Each row is a point. The points of each table are mixes of a few directions, plus a little noise. How many directions does each table use, and how many do they share? Where both have some left over, give the other angles between the two spaces (their principal angles), to ten degrees, smallest first.
In the rows, 128 means zero.

First (6 x 3):
[[100 110 122]
 [ 37  72 109]
 [167 153 136]
 [144 137 131]
 [142 137 131]
 [176 158 138]]
Second:
[[140 135 138]
 [118 128  85]
 [100 101 181]
 [139 128 173]
 [124 140  34]
 [146 136 155]]
Directions: first 1, second 2, shared 1

First, 8 rows:
[[110  83  65 103]
 [ 84 100 103  87]
 [169 166 165 146]
 [ 86 141 177 158]
 [163 136 123 153]
 [141 163 173 122]
 [178 142 121 136]
 [ 94  94  96 120]]
Second (8 x 4):
[[112 106  90  51]
 [148 149 149 155]
 [132 151 160 120]
 [114 145 169 155]
 [123 130 145 188]
 [178 162 156 142]
 [ 95  86  83 123]
 [118  94  75  89]]
Directions: first 3, second 3, shared 3

First (8 x 8):
[[135 129  94 100 148 177 134 113]
 [162 128 124 115 116  91 163  90]
 [132 199 113 104 116 119  93  61]
 [ 72  86 149 175 148 108 150 188]
 [131 124  93  67  96 124 160 108]
 [110 107 111 105 124 164 129 162]
 [124 149 172 155  96  86  90 139]
 [158 102 170 200 179 155 104 159]]
Second (10 x 8):
[[137 139 129 130 101 131 120 134]
 [ 90 107 107  40  94  80 162 118]
 [156 191 145 121 108 114  67  80]
 [132 121  79 139 136 175 178 130]
 [135  98 135 150  99 136 147 179]
 [147 129 114 198 180 189 138 135]
 [138 120 128 116 111 117 139 128]
 [ 82 133 171  98 157  73  75 112]
 [112 178  91 140 126 179 107 114]
 [149  62 178 148 165  86 148 149]]
Directions: first 5, second 5, shared 4; angles 60

First:
[[172 136 128 112 113 132 171 152  81 143 106]
 [ 87 165 119 179 138 109  55 117 181 146 150]
 [153 145 170  68 167 145 115  77 177 137 108]
 [ 91  58  87 140 113 151 172 106 112  83 116]
 [173 178 144 121 162  72 126 166 103 185 155]
 [139 103 188  69 132 130 123 150 128  93 161]
 [ 92 118 101 160 102 164 113  96 156 108 100]
 [117 121  88 175  98 120 148 159  88 130 128]]
Second (10 x 11):
[[ 98 142 102 128 131  92  91 149 112 156  93]
 [108  89  96 111 168 140 120 138 135 133  83]
 [135  98 130 159 136 199 115 101  97 135 153]
 [107 191 164 147 102  63 149 161 144 122 114]
 [146 133  93 116 103 123  72 104  89 160 161]
 [181 134 190 112 111 141 220 110 185  65 182]
 [114  80 126 121 177 164 159 137 155 107  87]
 [135 140 174 138 126 129 185 135 162  93 135]
 [126 109  59 115 125 135  36 108  69 184 132]
 [130 166 145 133 102  92 133 136 131 127 139]]
Directions: first 5, second 4, shared 0; angles 30, 60, 70, 90

First (10 x 14):
[[121 149 151 112 155 123 112  90 166 117 133 121 116 142]
 [144 124 120 136 115 148 127 126 119 137 125 148 125 114]
 [137 128 126 131 124 139 125 122 128 132 126 139 125 122]
 [112 158 163 103 170 113 106  77 184 109 136 111 113 152]
 [141  98  94 153  88 139 151 181  72 146 121 142 144 105]
 [126 162 162 106 166 131 100  62 187 114 134 129 106 144]
 [139 104 101 148  95 138 146 170  83 143 122 140 141 109]
 [142  97  94 153  87 140 151 182  71 147 120 142 145 104]
 [ 70 112 129 116 141  48 157 196 107 106 135  51 160 166]
 [149 148 142 123 139 160 105  75 161 131 128 158 107 121]]
Second, 10 rows:
[[137  84 125  96  59 118 149 145 127 117 132 107 160 110]
 [125 123 129 123 122 121 132 133 128 125 129 120 133 129]
 [ 84 134 138 121 161  74 137 156 128 111 134  78 138 162]
 [147 102 123 113  80 140 137 128 128 127 129 132 143 107]
 [125 116 128 118 112 119 135 136 128 123 130 116 139 127]
 [162 126 120 136 105 172 119 105 128 142 123 169 118 102]
 [127 119 128 121 116 122 133 134 128 124 129 120 136 127]
 [153 167 123 165 171 179 100  90 128 151 119 187  88 120]
 [ 98 101 134  99 106  76 151 163 128 106 136  71 160 144]
 [122 209 131 189 249 160  86  89 129 153 118 180  65 154]]
Directions: first 2, second 2, shared 1; angles 60
